Each wall is flat, endless, passes through zero and stands at right angles to its row. A trip goes straight from one point to another. Which walls does it cross, in order?

Walls:
(1): [ 22 -49  54]
(2): [ 1 17 44]
Trips:
[ 20 -14  12] to [ 38 -42  11] => 2
[ 10  -7 -65] to [ 63  20 -15] => none
[-40 -39  51] to [-51 -21  53] => none
[-13 -26 -22] to [-10 -29  59] => 1, 2
[ 10  20 -27] to [ 50   4 -29] => none
[-47   4  30] to [-48 -43 -29] => 2, 1
[  8  40 -10] to [-15 -35 -20] => 2, 1
[-41 -10 -31] to [-47  16 -39] => none

Walls:
(1): [ 27  14   1   2  37 -21  17  65  -5  32 -14]
(2): [ -4  21 -31  30 -32  13 -53  45   6 -25  41]
(3): [  4  -1   4  13  51 -37 -45  21  15   1 -15]
(4): [-14 -17  31   0 -49 -57   8 -65  45 -92 -25]
Trips:
[  5   0 -15 -17   9   3 -19 -21  16 -50   2] to [121 -20  14   0 -30  28  -3 -30 -28  15  27] => 3, 2, 4
[ 46  15 -13  34  46  43 -55  19 -15 -18  -4] to [-7 46 13  1 18 -8 61  6 11 24  6] => 2, 3
[-18   7 -17  18  63  -1 -14  78  10  71 -33] to [  6  21 -15  -9  22  53  27 -12  20 -27 -34] => 2, 3, 1, 4
[-20  26 -26  19 -31  20  -1 -12  12  38 -29] to [ 12  31 -74 -42  37 -18  -8  23  27 -16 -36] => 1, 3
[-47 -23  13 -25 -38   6 -25   3  47 -24 -16] to [ -7  -8  61  87  56  27 -21  37   6   9 -24] => 3, 1, 4
[-34 -43  -8  32  -8  34  40  58   4  10   3] to [-10  12  18  14  21  30  19  40 -35  31  -4] => 2

Walls:
(1): [  4  24  44 -21  14  -5 -20  -8 -41 -34 -41 -45 -20  38 -20  12  13  55
  -5   2  11  19 -18  22]
(2): [-10  39 -43  -3  26  -1   1  18  -5 -13  19  43  13 -32  -8   6  23 -43
  23  11 -49  -9  14  27]
(3): [  8  31 -42  -4 -19  28  74  17 -19 -25 -13 -36 -10  30 -10 -19  42  20
  44   6  47  -1  11  30]
Trips:
[ 17  49  -9   5  30 -16  17   7  -8 -34  10  -4  11 -31  17 -21 -39 -22
  17  10 -13  20 -29   8] to [-29 -58  15   7  10   2   3  14  13 -53 -34  -2  19   6  34 -46  10  36
 -31 -75 -59 -42 -14  40] => 3, 1, 2
[  8   1  19  19  -2  36 -50 -23   5  22   5 -12 -15 -52 -12 -16  75 -15
  42  21 -39 -47  40 -14] to [-70  53 -29 -34   8 -25 -61 -25  -9 -95 -76 -13  34 -34 -19  -7   8  34
  28 -38   3   9  46   3] => 1, 3
[ 13 -30  37  14  40   8 -36  -9  17   2  13  66  42  44 -12 -25 -43 -45
  12  -6 -11  -2 -14 -64] to [ 30 -22  35 -42  -7 -47 -17  14  46  42 -13   4  -8   0 -53  43  40  40
 -39  21  46 -68   2  54] => 1
[ -3 -40  35   8   2   2   7  15 -28  27  13 -24 -34   6   5   9 -55  35
 -35   1 -28 -23 -40 -17] to [-111   16  -27    0   -1  -13    7   28   17  -19   28  -38  -46   27
  -22  -74   20  -12   -7    2   46   15  -21    3] => 3
[ 14  34  37 -42   1 -12 -55  -5  27  32 -29 -32  18  16  20   0 -50 -10
 -18 -20  -1  -4  31  77] to [ 14  40   8  22  37  26 -21 -77  -4 -41  44 -11 -60   5  49   6  -5  38
   3 -28 -30 -39 -58 -29] => none
[ 48  41  48  -5  12 -23 -39 -39  30  30  21  21 -13  99  77 -21  29  -4
  18   7  46  29  48  13] to [  3 -41 -31 -32  20 -84  35   9 -32  -6  13 -24 -20   7  42  30  32  20
  -9 -43 -45  40 -23 -22] => 3
[ 42  42 -16  62  18  71  48 -30  35 -11  14  19 -10  53  59 -19 -13 -11
  -9   4  -9 -44 -55 -49] to [ 11  -6  -7  -3 -34  36 -43 -10 -13  -6 -36  -6 -16  26   2 -28  12 -17
 -27   7  36 -24 -38 -34] => 1

Walls:
(1): [-22  25   5   7  55  59 -30   9  23 -32 -15 -30 -12  10 -25 -47 -33 -50
  12  50 -40  -8 -10 -28  -8  18 -33  12  18   9  29  16 -58  56 -13 -27
  56  33 -17 -26 -12  60  36  58 -17  41 -25  27]
(2): [-18  42 -29 -18 -13 -18 -36 -12  33  -3  -9  14  67  20 -24  -8  -1  25
  -5  35 -15 -82  37  30 -17 -17  -7  37  -4 -10 -11  88  21  62  38 -25
  35 -33  -8 -11 -14  36 -75 -26  11 -37  17 -12]
(3): [-15  13  15  46 -34  -7 -51  20 -24 -54  14  -1 -21  -8  24   5  -8  -9
  53  37  -5 -38  -9  45   7  13 -28  47 -62  -5   8 -26   9  14  20  24
 -41 -21  43  -5  45 -59 -20  -1  -7  20 -17 -17]
(4): [ 59 -19  18   7  53 -64  28 -25 -16  -4 -12 -26  -7  18  18 -27 -10 -17
 -46 -34  26  28 -24  27 -10 -27  25 -46 -14 -18 -45 -20  -6  34 -39   7
  -6 -24  17  -8 -36 -28 -13   6  29 -15 -15 -10]
(5): [-60 -42 -28  23  18  -9  48 -13 -12 -62 -33  84  -6  25   6 -17 -22  12
  -7   1   5 -35 -27  -2  32 -35  -2  18  17   0 -16  31   6  28 -12  10
  15   3  60  18  24  13  12  64  40  23  51   0]
(6): [-42  13  17 -13  19  19  -9 -30  63  38  20 -27 -14  -9  28  -7  -7 -33
  44 -17 -43  54 -22  20  32  15  31  -3 -33  -2 -10 -27  44  13 -45   4
 -11 -30  24 -22 -59 -17 -14 -27 -32 -21 -23 -15]
(7): [ 41  48  36 -81  -5 -22  45 -12   7   5  13 -21  57 -25  -1   4 -26   2
  -1 -35 -25 -58  -9  15 -12 -51  15  37  61  23 -64 -40  -5 -31  -2   8
 -10   3 -17  19   2  -3  28  21  62 -57 -44  24]
Trips:
[  2 -11 -64   9  25  41  27  66 -35  30 -13 -37  22   1  13  27 -22 -11
 -10   8   8  14  43 -29  46 -28 -20  -9   8  -7  21  44 -14  -5  26 -48
 -18 -12 -37  11  54  16  -8   5   5 -74  -5   4] to [  8 -24  17 -34 -14  15  14 -12  36  31 -44 -28   2   1  35   2 -57 -22
  39  34   9 -33 -15 -31 -38  39  41  -1  25  49 -30  69 -16   0 -11  29
 -35 -67 -22 -54  16  30  -6 -37 -62  26 -45 -12] => 7, 6
[  4  49  49 -42 -30  27  76   5 -19 -23  25 -44 -65 -79 -52  15 -48 -26
 -29  -5 -11  12  33  -1  20 -41 -23 -30 -53  -8   0  28  18  21  -8   7
 -15  -5 -24  10  32 -16  41  68  34  -3  16 -63] to [ 52 -28   5  18  27   0  39  22 -12  37 -21  16 -69 -14   4  37 -40  34
 -52  33 -19 -58   3   7  -9  31 -36  -1  17 -57  -1 -42 -33  18   7  13
 -36  -6 -53 -37  34   8  49  21  27   9  42 -31] => 3
[ -5 -46  34  39  11   5 -59 -10  31 -52 -22  70  35 -27  14 -59  36   2
 -23   0  -5  12  -4 -21 -70 -18  -2 -33  -5  77  57  55 -51  14 -19   0
 -22 -41 -38  37  38 -37  16 -12 -46   9  14  17] to [ 44  12  23   5  19  61 -12  -6   0  -5   0  41  29 -33 -34 -55   8  68
   9  82  -4 -60  88  27   8  34  46  29  33 -42   2 -44  29 -11  24 -40
  57 -16   5 -30  48  36 -29 -21  14  -3 -36 -13] => 5, 7

Walls:
(1): [ -23   57   26  -18  -11  -11    8    9    2   46  -14  -16  -28   74
    0   52  -22  -54   46  -30  -24  -25  -36   36   14   17   13  -25
   -1   70  -30   -8   35 -106   26  -39  -54   36    7   -6  -45   13
    7   44   24   -5    3    8]
(2): [ 18  -8  16  17  15  36  10   4  46  -9   7  20  30 -52 -27  21  29 -39
 -18  44 -24 -16  14 -11 -43 -13  13   1   9  55  60  -5  34 -41  13  53
  62  35 -40  -6 -25 -14  56 -16  27 -21  16 -27]
(3): [-10  20   2 -10 -26   0  28   5 -24 -41  39   4 -14   3  17 -48  11 -27
 -23 -17 -18 -36  63  -5  10  37  15  16  -8  25  -3 -37 -48  15   1  13
  22  60  10  71   2   1  32  11 -23 -21  38  26]
(4): [ 10  22 -24   5 -13 -18   7  12  23 -13 -15 -23  19  43   6  40  -6 -19
  42 -40 -59  19 -44   1  69  -8 -18  -5 -41   1  31 -37 -11 -15 -42 -40
   8 -32  19  17 -20 -26  35 -97  -8  10  -1  28]
(5): [ 45 -37  15  -7   0  23 -24  16  31 -28 -20   3  -9  41  18   9 -36 -19
 -14 -25 -10  -1 -15   3  23  -3  46  37  34   0   6  13 -51 -34 -13  -1
 -15 -77  -1 -14  61  13 -36  47 -22   5  11 -46]
Trips:
[ -7 -44  14 -43  -2 -44 -86  44 -18 -26 -55   6  23 -56 -27 -49   5 -28
 -70  31  57  28 -10 -50  29 -66 -13  26 -20  51 -68 -34 -77  17  -7 -67
 -48  49 -43   0 -20  11  69 -13  -2 -14 -16 -42] to [-14 -18 -66 -11 -43 -22  37  32 -32 -11 -28 -29 -15  29 -24  10  39 -20
  -7  51  12  11 -13  49  28 -42   8 -42  22 -10   5   7  -6  29 -34 -28
  62  48 -13  -8 -17  27 -24 -57  45   3   2 -11] => 4, 2, 3
[-59  16 -40  -5  -7  16  57  35  -5 -21  -9  13 -18  10  40  27  44 -21
  15 -25  39 -20  38 -37  43  49  -1  34  13 -41 -16 -27  24   9  22   6
 -12 -30 -18 -24  49   3   8  43  38 -20 -17 -40] to [ 30  12  -8  26   1  28  13  42  25 -18  40   0  31  42   1  -7  35  20
  42  -4 -43  24 -16  15  35  -7   6 -26 -54  36 -42 -16  -7  -7  40 -13
  -5 -10 -52 -67  24 -42   0 -43   4   0   9 -26] => 4, 3, 2
[ 42  48   8   1  -8 -14  34  13  12  59 -46   8  26  38  16   0 -33 -39
 -34 -12  23  81  16 -12 -34   3  -3  -7  18  -8 -35  66 -16 -12 -57  31
 -19  11 -38   1 -20   1  15  13   8 -42  14  -7] to [ -2  15 -32  26  35  13 -32  48 -30  26  29  56 -30  36 -28  68 -26 -34
  -9  30 -66  10  15  25  85 -44  -8 -28   2 -19  25 -26  -5 -43  37  19
 -14  34  -8 -22  20  -2  22  36  -3  34  21  15] => 4
[  1  47 -33 -29  44 -11  62  66 -23 -24 -28   6  -1 -59 -45  29 -15   2
  -1  -2 -26 -13  49  43 -13 -15 -10 -20 -36  18  30 -41  51 -30  -4 -39
   5  37 -44 -30 -13  41  50  66  15  -1 -15 -29] to [  3 -26  -9   7  -2 -52  16 -17 -29  -6 -21   7 -27  34 -29   6 -27   7
 -29 -41  -4 -30  38 -29  25  26  30 -11  -3 -34  -8   7  19  47  28  52
 -51  19 -16  25   9 -41 -45  68  60 -13 -20 -13] => 2, 5
